Each row is a point. Before rounding, the points of a table are all equally far from one centre. They may lie mostly on one side of it. Write the centre, to within rounding.

Points (9 x 2)
[[ 0.60 -0.08]
 [ 0.40 -0.49]
 [-0.44 -0.24]
 [ 0.09 -0.60]
 [ 0.60 -0.08]
 [ 0.37 -0.51]
 [ 0.60 -0.03]
 [ 0.45  0.29]
 [ 0.39  0.35]]
Centre: [ 0.07 -0.07]

Points (18 x 11)
[[-0.91 -0.03 -0.22 -0.23 -0.15  0.04  0.15  0.38 -0.45  0.02 -0.33]
 [-0.37 -0.18 -0.54 -0.52 -0.28  0.91 -0.20  0.53 -0.27 -0.28  0.23]
 [-0.05 -0.06 -0.45  0.23 -0.61  0.39 -0.45  0.28 -0.32 -0.21  0.33]
 [-0.78 -0.22 -0.62 -0.07 -0.49  0.48 -0.07 -0.05 -0.61 -0.02  0.08]
 [-0.06  0.22 -0.84 -0.30  0.55  0.32  0.26  0.30 -0.02 -0.75 -0.04]
 [-0.39  0.10 -0.63 -0.39 -0.25  0.23  0.25  0.75 -0.53  0.21  0.26]
 [-0.25 -0.66 -0.61 -0.23 -0.58  0.55  0.42  0.02 -0.50 -0.09 -0.11]
 [-0.51 -0.24 -0.98 -0.19 -0.36  0.53  0.06  0.64 -0.21 -0.43  0.05]
 [-0.32 -0.63 -0.76  0.05 -0.07  0.59 -0.33  0.20 -0.28  0.02  0.09]
 [-0.53 -0.20 -0.32 -0.05  0.19  0.51  0.12  0.38 -0.83 -0.07 -0.32]
 [-0.37 -0.33 -0.82  0.21 -0.06  0.33  0.23  0.23 -0.71  0.13  0.26]
 [-0.19 -0.41 -0.43  0.01 -0.30  0.30  0.41  0.25 -0.29  0.40 -0.19]
 [-0.55 -0.15 -1.08  0.20 -0.06  0.28  0.26  0.16 -0.53 -0.54 -0.07]
 [-0.50 -0.02 -0.62  0.10 -0.57  0.34 -0.11 -0.13 -0.77 -0.02  0.09]
 [-0.62 -0.28 -0.70 -0.25 -0.43 -0.34 -0.24  0.22 -0.65 -0.24 -0.36]
 [-0.11 -0.27 -0.47 -0.51 -0.58  0.03  0.11  0.57 -0.57  0.34  0.09]
 [-0.46  0.09 -0.50 -0.06  0.04  0.11  0.26  0.78 -0.65  0.10  0.02]
 [-0.01 -0.66  0.02  0.02 -0.37  0.22 -0.05  0.54 -0.25  0.07  0.06]]
Centre: [-0.13 -0.14 -0.41 -0.35 -0.07  0.10  0.05  0.09 -0.30 -0.36  0.08]
